Rows are points. The ring and each string are closed loops that go straight from each point to the next, and from the last back to the first. Before rounding, they use only three directions, however many columns there are. Count how often each string passes through the ring. Passing back the other way cancels.

Ring (10 x 4):
[[-0.17  0.40  0.47  0.55]
 [-0.21  0.54  0.54  0.26]
 [-0.27  0.55  0.47 -0.03]
 [-0.39  0.37  0.16 -0.37]
 [-0.42  0.17 -0.11 -0.44]
 [-0.28 -0.11 -0.42 -0.24]
 [-0.12 -0.20 -0.46  0.09]
 [-0.03 -0.18 -0.36  0.42]
 [-0.04 -0.07 -0.10  0.68]
 [-0.10  0.11  0.16  0.75]]
String (25 x 4):
[[ 0.12  0.47  0.31  0.23]
 [-0.24  0.27  0.19  0.18]
 [-0.56  0.42  0.49  0.13]
 [-0.41  0.26  0.22  0.08]
 [-0.29  0.21  0.11  0.09]
 [ 0.16  0.58  0.32 -0.04]
 [-0.09  0.71  0.44 -0.44]
 [-0.61  0.48  0.26 -0.71]
 [-0.76  0.24  0.07 -0.60]
 [-0.63  0.12 -0.01 -0.30]
 [-0.23  0.23  0.05 -0.07]
 [-0.02  0.41  0.12 -0.21]
 [-0.45  0.42  0.13 -0.68]
 [-0.81  0.28  0.12 -0.64]
 [-0.82  0.21  0.13 -0.39]
 [-0.40  0.15  0.06  0.04]
 [-0.75  0.31  0.31 -0.19]
 [-0.61  0.30  0.31 -0.02]
 [-0.22  0.30  0.20  0.13]
 [ 0.03  0.49  0.36  0.18]
 [ 0.05  0.69  0.65  0.30]
 [-0.28  0.66  0.80  0.47]
 [-0.56  0.30  0.44  0.39]
 [-0.46  0.19  0.23  0.28]
 [ 0.15  0.46  0.29  0.24]]
Times through: 3

Ring (10 x 8):
[[ 0.47  0.13  0.53 -0.23 -0.57 -0.09 -0.21 -0.54]
 [-0.08  0.29  0.24 -0.42 -0.62 -0.52  0.13 -0.37]
 [-0.51  0.36 -0.03 -0.38 -0.41 -0.70  0.31 -0.10]
 [-0.75  0.33 -0.21 -0.20 -0.08 -0.64  0.33  0.19]
 [-0.73  0.23 -0.28  0.11  0.34 -0.35  0.19  0.45]
 [-0.49  0.12 -0.20  0.31  0.56 -0.05  0.02  0.52]
 [-0.01  0.02  0.02  0.41  0.60  0.29 -0.20  0.40]
 [ 0.44 -0.04  0.29  0.37  0.40  0.47 -0.37  0.13]
 [ 0.75 -0.05  0.55  0.19 -0.03  0.43 -0.47 -0.26]
 [ 0.69  0.03  0.61 -0.05 -0.39  0.18 -0.37 -0.49]]
String (29 x 8):
[[ 0.17  0.01  0.21  0.28  0.27  0.25 -0.28  0.10]
 [ 0.54 -0.17  0.40  0.53  0.42  0.64 -0.61  0.04]
 [ 0.82 -0.11  0.47  0.41  0.37  0.69 -0.52  0.00]
 [ 0.58  0.08  0.35  0.09  0.11  0.28 -0.19 -0.03]
 [ 1.16 -0.12  0.71  0.28  0.08  0.74 -0.61 -0.29]
 [ 1.15 -0.26  0.81  0.44  0.02  0.85 -0.88 -0.44]
 [ 0.47 -0.08  0.46  0.26  0.01  0.35 -0.50 -0.22]
 [ 0.22  0.09  0.27  0.05 -0.02  0.06 -0.17 -0.08]
 [ 0.68 -0.14  0.56  0.34  0.04  0.53 -0.63 -0.27]
 [ 1.19 -0.27  0.77  0.51  0.18  0.94 -0.87 -0.32]
 [ 0.84 -0.07  0.49  0.32  0.26  0.61 -0.46 -0.06]
 [ 0.32  0.13  0.19  0.08  0.22  0.16 -0.06  0.13]
 [ 0.04  0.15  0.13  0.03  0.08 -0.04 -0.03  0.08]
 [ 0.07  0.06  0.16  0.19  0.19  0.11 -0.19  0.09]
 [-0.06  0.16  0.01  0.12  0.30  0.00  0.02  0.27]
 [-0.28  0.15 -0.18  0.28  0.65  0.05  0.07  0.58]
 [-0.53  0.00 -0.28  0.62  0.95  0.21 -0.15  0.75]
 [-0.85  0.16 -0.47  0.43  0.90 -0.10  0.15  0.87]
 [-0.64  0.28 -0.32  0.07  0.44 -0.32  0.30  0.55]
 [-0.34  0.18 -0.06  0.08  0.20 -0.18  0.05  0.24]
 [-0.35  0.08 -0.02  0.23  0.25 -0.07 -0.11  0.22]
 [-0.19  0.15  0.05  0.06  0.10 -0.13 -0.02  0.12]
 [-0.37  0.29 -0.12 -0.08  0.14 -0.34  0.25  0.28]
 [-0.46  0.29 -0.19 -0.04  0.24 -0.34  0.28  0.38]
 [-0.22  0.14  0.01  0.12  0.19 -0.09 -0.03  0.18]
 [-0.42 -0.02 -0.12  0.53  0.67  0.18 -0.24  0.49]
 [-0.19 -0.06  0.01  0.53  0.60  0.29 -0.34  0.37]
 [-0.03  0.06  0.11  0.22  0.24  0.09 -0.18  0.14]
 [-0.04  0.19  0.05  0.02  0.15 -0.08  0.05  0.17]]
Times through: 1
